Each point is reached from the start by the listed moves, each made 0, 1 or 2 times, or once backwards (-1), plus a little noise. Say if it took an odd or an even number of moves. Then give how often each move was made.

Moves:
(1): [28.5  3.5 -0.9  2.5]
(2): [-3.0 29.9  6.7  6.4]
(3): [ 1.0 -3.5 24.7 -1.9]
Start: [-0.3 -7.2  6.5 -5.6]
Points:
[ 60.8 -27.4  -1.3  -4.7] -> odd (2, -1, 0)
[-1.5 -7.7  5.0 -7.6] -> even (0, 0, 0)
[-32.3  24.2  -8.2  -0.9] -> odd (-1, 1, -1)
[-28.4  12.8  64.5  -5.2] -> even (-1, 1, 2)

Moves:
(1): [ 18.8   2.8  -6.0 -13.0  -0.3  -3.5  -9.1  -6.3  10.0]
(2): [-3.6 15.2 -0.6 -5.4  8.3 -0.3 -2.3  1.6  1.3]
(3): [ -1.4  -0.1  16.4   0.1   1.6 -11.5  -0.3  -1.1  10.1]
(4): [ 6.7  8.2 -1.7 12.5  4.7  1.8 -2.9 -1.3  5.7]
(5): [ 10.3 -12.3  -0.3  -3.5  19.9   7.3   3.1  -1.8 -10.8]
(6): [-0.4  2.6  5.0 -2.6 -1.2 12.0  3.6 -6.2  1.9]
(7): [ 15.1   5.1 -13.0  -6.2   5.3  -5.5  24.1  -2.6  -0.6]
(8): [ 9.2 -0.5  6.8 -3.2  1.3  4.4  5.5 13.3  6.7]
(9): [-6.6 -6.1 -4.2  3.7 14.1 -0.4 10.1 -0.1 23.5]
Start: [ 3.6 -0.4  2.2 -2.5 -0.2  8.2  3.3  6.2 10.2]
Points:
[-12.7   2.1   6.2   5.3 -32.2  20.6   4.4 -19.9  16.7] -> odd (0, -1, 0, 0, -1, 2, 0, -1, 0)
[-24.3 -14.7 -28.9  16.0  -3.6   6.5  17.8  -5.9  49.2] -> even (0, -1, -1, 0, -1, 0, 0, -1, 2)
[61.1 25.5  5.7 -6.8 94.9 -4.5 61.6  9.6 52.0] -> even (0, 2, 2, 2, 2, 0, 2, 1, 1)
